Each row of a before or after table is a point. The points were changed in one or more steps. Then noise was added and the rows were shuffled. The steps act on how far a point lies along the listed directions, d1 being the first. Name the steps. A step turns or swaps two directions, mirrors them in a line or flattens them onto one, adds a multiple of one to another, or multiplies one. Angles are multiples of 10 degrees, from the lower direction toward the higher: turns from -170 to 170, lines from 10 to 170 but not 90. Use the fewest steps. Two steps may share a direction if one is a turn and the other turns, adds or multiplies; they go together, in the order done. Otherwise the lowest direction goes first.

Directions:
(1): -22	-40
(2): -40	22
Before, 8 rows:
-2	-19
60	-2
43	-22
3	2
-13	25
33	0
-15	-9
55	-34
After:
3	-27
2	2
28	55
-12	16
28	19
50	34
26	43
-14	-1
Steps: swap d1 and d2

Directions:
(1): -48	0	-11	-39	-31	-27
(2): 25	4	-8	-59	8	36
(3): -24	-17	40	9	-29	47
(4): 16	-24	-51	16	-40	16
(5): -23	60	-23	15	1	27
Before:
-41	17	-26	48	-30	-9
23	-6	22	-34	31	-37
-14	4	20	-34	-6	20
-37	30	-15	42	-31	-20
11	11	14	-35	26	-20
-2	19	-2	-12	35	9
2	23	37	-39	34	-33
7	6	17	14	45	-14
-27	4	21	38	-20	-8
19	24	-3	4	48	-58
5	1	25	40	1	29
21	-20	7	32	4	2
After, 12 rows:
-8	28	-25	31	-10	-18
-44	56	-16	21	9	-14
0	-21	4	33	-5	36
16	1	8	32	19	-10
31	17	-24	35	13	0
-22	-12	49	32	-28	46
0	-8	-10	-8	2	38
-38	59	-10	18	-10	-10
1	-33	13	-11	-27	25
14	-14	-27	-26	-17	1
-1	-36	7	-3	-55	33
3	-46	30	5	-34	17
Steps: turn d2 and d5 by -30 degrees; turn d3 and d4 by 150 degrees

Directions:
(1): 9	3	-11	1	-1	42	-1	28	-60
(2): 12	-8	-2	45	34	34	-27	9	30
(3): -7	42	-42	-19	45	-1	12	-11	2
(4): 20	-38	-4	-1	35	-34	-24	-22	-32
Before, 13 rows:
-3	11	-3	-4	-2	1	5	3	-6
4	3	11	-3	-13	4	5	-1	2
3	9	-6	-2	-3	2	1	6	-2
-4	-3	5	8	-4	7	3	9	0
0	10	-4	2	9	1	5	1	10
-2	23	-22	-10	21	-6	10	-2	-4
0	-3	14	-2	-8	-16	2	-7	17
-3	-10	5	1	-9	-13	1	-11	17
4	-9	3	-6	0	-1	-1	-4	-6
-5	-1	6	2	-10	8	-2	6	-3
0	-7	5	6	-2	-7	1	-1	4
-3	1	5	2	-8	9	-3	3	-3
-9	-1	12	-3	-11	-10	-1	-1	20
After (13 x 9):
-2	-14	11	-7	-28	-10	6	-3	-8
3	9	-10	1	8	-2	-2	1	6
-1	19	-16	-10	18	-1	10	-1	-7
0	-11	10	4	-14	-4	3	4	-5
8	-11	19	3	-14	-1	-2	-3	4
3	-10	8	0	-6	2	-2	-3	6
-2	12	-8	2	14	-3	0	-4	7
-1	-14	15	9	-12	3	-10	4	0
0	-10	12	8	-9	5	-9	2	0
1	-11	21	-8	-25	-15	5	0	-6
-1	-14	12	11	-9	4	-2	9	-4
-7	55	-54	-19	60	-7	18	-13	8
-6	-13	18	-9	-24	-13	0	2	-6
Steps: swap d1 and d2; multiply d3 by 2.5; multiply d4 by 0

Directions:
(1): 20	-2	34	-55	-43	1	11	-11	28	-14	26	-1	-2	40
(2): -6	-31	0	28	1	21	-15	-60	3	-29	20	32	-40	1
Before, 12 rows:
-15	11	-11	20	30	-7	-3	18	-22	18	-14	-13	13	-16
10	12	2	-19	-22	-6	-4	2	10	-3	-2	2	0	16
-8	13	-21	3	13	-3	-1	14	-8	21	-29	-12	16	-18
2	-12	0	19	-3	8	-3	-23	0	-10	13	2	-16	-5
4	-19	-3	5	0	11	6	-27	2	-13	15	1	-20	5
-4	-3	-25	39	22	6	-12	-10	-9	-4	-1	6	-17	-25
-3	-13	-7	21	4	7	-2	-27	-5	-5	8	7	-16	-5
15	-24	30	-11	-32	12	-10	-41	20	-45	26	15	-35	29
6	20	2	-15	5	-4	13	22	-3	8	-17	-7	15	2
11	0	22	-6	-20	0	10	-18	0	2	8	2	-16	19
-6	-6	-15	25	18	10	3	-1	-12	3	-3	0	-3	-12
3	-12	5	-6	3	-3	-6	-6	11	-1	1	-1	5	10
After, 12 rows:
2	19	12	-26	-2	-11	8	27	-3	17	-2	-25	23	12
-8	1	-16	23	16	-4	1	4	-13	9	-10	-5	2	-15
-3	0	-13	28	12	1	-2	2	-12	5	-3	-5	-3	-21
5	20	-19	11	18	-11	1	35	-8	16	-13	-20	15	-21
6	-1	-3	2	-16	2	-11	-19	5	-9	1	15	-15	12
0	-15	-1	2	10	-4	-9	-8	2	-1	-1	2	3	3
-3	-9	-18	24	22	7	4	-6	-11	-1	-3	-4	-12	-15
-9	-24	-12	60	23	12	-26	-32	-16	-31	-4	22	-37	-20
12	9	15	-26	-11	5	13	-5	10	-11	0	4	-1	19
5	13	1	-36	-15	-3	7	13	11	13	-15	-14	19	7
1	6	-8	1	7	1	13	23	-8	16	-7	-14	13	-5
2	-7	7	23	-1	6	2	-24	-15	4	1	8	-22	4
Steps: turn d1 and d2 by 80 degrees

Directions:
(1): -31	-26	6	32	25	19	14	24	-29	-6	-6	-4	8	-9	1	34	-13	-13	26	-14
(2): -10	0	8	-9	31	23	-19	-35	-1	15	33	-2	-29	-12	34	11	17	-17	-15	-13
(3): -17	9	-5	-4	11	9	-11	-31	16	17	-28	9	8	17	0	19	-60	19	-13	-2
(4): 0	-36	-22	-24	-28	18	-17	-21	-7	-22	-3	7	22	33	-8	22	21	-11	-1	-20
Before:
-6	-7	-2	-5	4	2	-9	-14	-3	6	-9	9	-6	7	-1	12	-22	3	-4	-2
0	4	9	8	4	-5	13	15	-3	1	-4	-10	-6	-5	-3	3	2	-1	9	2
3	3	0	-5	-6	-4	-4	-7	0	-4	-4	6	3	4	-4	-4	-3	2	-4	4
6	-3	-4	-3	-18	-4	15	18	-3	-14	0	-2	5	-1	-10	-2	16	-5	6	0
7	-12	-13	0	-11	-1	-1	10	-15	-16	5	-2	5	8	-2	-4	25	-15	10	-10
1	14	5	-10	2	-6	-10	-14	10	11	-1	2	-3	4	4	-8	-12	8	-11	8
4	-21	-12	-7	-28	1	2	6	-13	-25	2	-7	13	11	-14	-4	28	-9	5	-3
-1	12	10	4	0	-9	4	15	-2	1	1	4	-4	-1	-6	-3	0	1	3	9
11	12	0	-6	-7	-9	0	-11	14	10	-4	-2	4	1	-4	-14	-19	15	-11	8
9	-4	-6	13	-25	-16	20	41	-3	-25	-18	5	23	4	-38	-14	-4	6	24	12
1	-5	4	7	7	-1	7	17	-14	0	4	-4	-12	-21	-1	-10	21	-10	10	10
20	16	4	-3	-15	-23	12	22	7	1	2	3	-1	-8	-8	-26	15	5	-2	19
6	6	1	4	11	-6	4	4	-1	6	-1	-3	1	-3	12	0	-16	6	-3	7
2	9	7	6	8	-7	14	13	-8	-5	8	-12	-8	-22	4	-5	12	-7	11	6
After (14 x 20):
14	22	3	-1	-13	-23	11	15	14	7	-12	7	4	-1	-11	-22	-10	14	-5	21
3	-7	-2	8	-7	-7	11	24	-12	-6	-14	-1	3	-9	-16	-9	7	-1	14	13
-1	13	11	4	1	-9	3	14	-1	2	-1	4	-4	-1	-5	-2	-4	2	2	10
-6	-11	-14	-5	-23	0	-1	-6	-1	-13	-25	-2	22	22	-20	5	-21	10	-2	0
1	5	1	-5	0	-2	-6	-10	1	-1	-2	6	0	2	0	-3	-5	0	-5	4
1	-7	-17	1	-16	-5	-1	6	-7	-12	-19	3	18	19	-12	1	-10	0	8	-7
5	5	1	6	-4	-13	18	20	-8	-11	-5	-10	3	-13	-8	-5	4	-1	15	8
-10	18	1	16	6	-7	9	8	14	4	-30	10	12	3	-23	0	-60	23	8	11
-1	4	-6	-2	-15	-5	14	10	5	-6	-17	2	10	6	-13	4	-17	7	2	2
-1	5	8	8	3	-6	13	15	-2	2	-8	-9	-4	-3	-5	4	-3	2	8	3
4	11	7	-11	4	-4	-11	-11	5	9	13	-1	-10	-2	10	-11	9	-1	-9	7
10	14	5	-6	4	-4	-3	-16	12	15	10	-4	-8	-9	7	-15	-6	8	-14	6
-5	-7	2	-5	11	5	-10	-15	-7	7	8	6	-17	-3	9	10	-3	-7	-4	-4
8	5	3	4	13	-5	3	6	-4	5	8	-5	-3	-8	16	-2	-3	1	-2	5
Steps: turn d2 and d3 by -70 degrees; turn d3 and d4 by -30 degrees

Directions:
(1): 36	22	37	16	-28	15	16	-9	27	-19	0	-11	9	-5	-20	-5	30	9	12	-17	-32	22	24	5	-33	-5	17	-9	-23	-8	40	16	-30	0	12	15	-15	-32	42	-1	2	-40	-4	-3	-27	11	-33	-18
(2): 5	19	-8	-30	60	-21	13	-8	-16	-40	-10	36	18	-13	-8	13	-13	43	24	16	-47	9	26	0	5	-8	32	14	8	-7	19	8	-5	-23	8	-17	-17	1	8	11	-4	28	-3	39	-5	-8	24	19
(3): 8	12	-11	13	12	19	33	-22	-28	11	-5	5	-7	1	-12	42	6	-17	-21	-10	-13	-9	-8	49	-46	-8	-8	33	25	-23	-16	-25	-6	19	2	40	5	5	29	-4	-14	43	-5	-20	-2	43	19	-3
(4): -10	11	46	28	17	-43	15	25	2	15	-12	7	29	3	-25	-5	13	-25	-20	23	20	5	15	-26	-4	-23	-16	-14	34	39	-4	-2	2	-9	11	10	-19	-10	13	-57	13	38	7	12	-5	6	-25	24
Before, 8 rows:
-11	0	-36	-18	7	14	-8	-9	-1	5	9	1	-19	1	14	-1	-20	23	-4	-3	-7	-8	-24	8	14	20	14	6	-10	-24	-7	5	6	3	-12	-9	14	16	-9	25	-10	-15	1	-16	8	-2	20	-6
27	22	8	-4	23	3	24	-22	4	-36	1	19	14	-13	-25	14	8	33	28	0	-59	25	37	13	-31	-9	40	22	-7	-12	32	11	-22	-16	5	13	-11	-16	45	11	-6	-3	-12	18	-18	10	7	-3
11	2	17	17	-35	18	-4	5	36	14	-1	-21	-3	3	-10	-16	24	-19	5	-22	3	20	15	-14	-24	1	-3	-18	-22	2	16	9	-10	10	14	13	-5	-21	19	-8	3	-48	4	-15	-26	-7	-29	-21
-1	16	20	-1	34	-23	25	0	-11	-2	-18	17	6	-1	-30	2	12	16	-8	3	-28	1	17	3	-18	-19	0	9	20	10	11	-12	-5	-10	7	6	-21	-7	24	-21	11	42	-2	21	-13	16	-2	10
-27	-6	-16	7	4	-1	-1	3	-14	17	-1	-12	-16	-12	11	16	-2	-12	-9	-5	3	-13	-10	-2	2	11	-16	3	8	-1	-17	-13	3	12	8	3	20	6	-13	0	3	9	3	-6	19	6	15	11
-23	-20	-22	-14	4	6	-16	6	-5	17	2	-8	-9	0	17	-4	-28	-6	-5	13	19	-3	-9	10	18	4	-4	-4	-2	-1	-19	-4	28	-3	-13	-9	18	1	-28	10	-1	-5	3	-2	4	-23	16	8
-5	10	6	14	20	1	26	-19	-40	7	-12	5	-3	-3	-9	37	14	-11	-20	1	-8	-12	-1	36	-36	-12	-2	30	29	-9	-25	-16	7	13	7	25	-6	16	16	-21	-11	60	-7	-5	2	30	11	-1
9	-1	-21	-17	-25	30	-27	-20	15	-5	7	-11	-30	-1	13	-5	2	9	20	-18	-19	2	-5	12	6	17	10	0	-31	-32	1	0	5	-2	-13	-16	16	-8	-7	27	-11	-46	-8	-19	5	-2	7	-33
After:
36	21	16	7	-1	12	22	-22	13	-30	3	7	9	-9	-26	11	16	24	26	-8	-52	27	34	14	-36	-7	35	18	-14	-12	35	12	-25	-11	7	19	-10	-23	50	10	-4	-22	-14	7	-22	14	-5	-14
3	17	23	3	26	-14	28	-3	-10	-2	-16	12	2	-2	-30	4	18	14	-10	-2	-29	2	16	11	-27	-17	1	12	16	6	12	-11	-9	-7	8	10	-19	-13	32	-17	11	35	-5	16	-17	21	-5	5
-10	1	-35	-19	12	11	-9	-9	1	0	8	1	-16	-1	13	-8	-20	28	0	-4	-9	-5	-18	3	17	20	19	3	-13	-20	-6	10	4	0	-11	-11	10	13	-9	26	-8	-17	2	-12	7	-5	21	-5
-22	-17	-23	-18	16	0	-15	4	-9	11	0	-1	-5	-4	15	-3	-30	3	1	19	13	-1	-6	8	23	3	2	-3	2	0	-16	-3	28	-9	-9	-11	14	1	-26	9	-2	0	4	5	3	-24	18	11
3	-2	13	19	-40	17	-10	9	34	26	0	-24	-6	5	-7	-18	22	-29	-1	-18	18	12	7	-13	-19	3	-15	-18	-19	5	4	4	-5	15	11	12	3	-13	10	-12	3	-44	6	-20	-21	-6	-28	-19
-29	-4	-18	0	13	-5	-1	1	-16	13	-3	-10	-15	-13	11	17	-3	-9	-5	-5	-1	-14	-8	-1	5	9	-14	5	10	-2	-14	-11	2	10	11	-1	20	6	-11	2	2	11	3	0	21	6	19	14
4	-3	-19	-17	-26	25	-33	-17	18	-1	8	-14	-31	0	18	-10	2	8	18	-17	-11	1	-4	5	15	18	8	-4	-30	-28	-3	0	8	-3	-15	-21	17	-6	-14	25	-9	-48	-7	-16	4	-8	4	-30
-4	9	0	11	19	6	28	-25	-43	2	-10	5	-7	-6	-6	39	13	-4	-17	-1	-16	-12	-2	40	-39	-11	4	33	23	-16	-23	-16	5	15	4	24	-2	15	16	-10	-12	56	-8	-5	2	30	15	-4
Steps: turn d1 and d2 by -20 degrees; turn d3 and d4 by -10 degrees
